Each wall is flat, endless, passes through zero and stands at right angles to its row. A trip goes straight from one point to another. Which walls does it cross, in order?

Walls:
(1): [-6 24]
(2): [ 43 -15]
(3): [-21 -17]
Trips:
[ 20 -29] to [-51   0] -> 2, 1
[15 -7] to [21  8] -> 1
[-43  -9] to [-32  35] -> none
[-15  30] to [-14   6] -> 3
[-29 -43] to [-21  13] -> 1
[11  0] to [-14  14] -> 1, 2, 3
[15 -5] to [ 9 32] -> 1, 2
[60  8] to [ -7 -28] -> 3

Walls:
(1): [  4  47   4  -6   3  14  21  -3  -5  16 -30 -10]
(2): [-22  -7 -25  14 -34   4  -2  32 -24 -24  -7  18]
(3): [  3 -11 -13   3   3 -11 -15  32   7 -22  -7  -5]
(4): [  5  24  -3  28  15 -13   5 -13 -17  -3  -3  -4]
(5): [ 16  31  15  31   7  -8   2 -24  13  11  19   3]
Trips:
[ 22   6 -11  18  -6   6 -60   6  13   4 -34  -6] to [-29  -3 -11  21   1  -1 -31  34  12   2 -29  27] -> 5, 1, 4
[ 15  22  -3  11 -11 -16  40 -18  10  20  26   3] to [ -7  -6  36 -35  21  24  17  -7   1 -21  -2  -6] -> 4, 5
[-26 -15 -25 -13   9 -17 -46  16 -28  36  -4   9] to [ -9  16   8 -21   3 -26 -17  21 -53  14 -10  15] -> 4, 1
[ 17  15   6 -10  -9  26 -31 -23 -21  -3  11  -1] to [  6 -27 -20  28   2 -34  -8   7  15   5   1  -8] -> 1, 3, 2
[ -7  16 -13  12  -5  15 -28   0  30   1  -7   0] to [ -2  29  -2 -24  11 -13  31 -16  23 -24  -7   3] -> 2, 4, 3
[ 22   8   7 -45  21   8 -10  21 -10  -8 -28 -15] to [ 13  12 -17   9  -7  16  13 -25 -31   2  -9  11] -> 4, 3, 2, 5
[ 19 -30  -1  27 -18   0  27  16 -34 -28 -23  12] to [  8  12  11   4  11 -18 -25   9 -29 -13  -3  12] -> 5
[  1 -24 -17   4  11  26   3  10 -13 -10   8  -1] to [  8 -10   5  18 -25 -25  21  30  -6  36 -16  27] -> 1
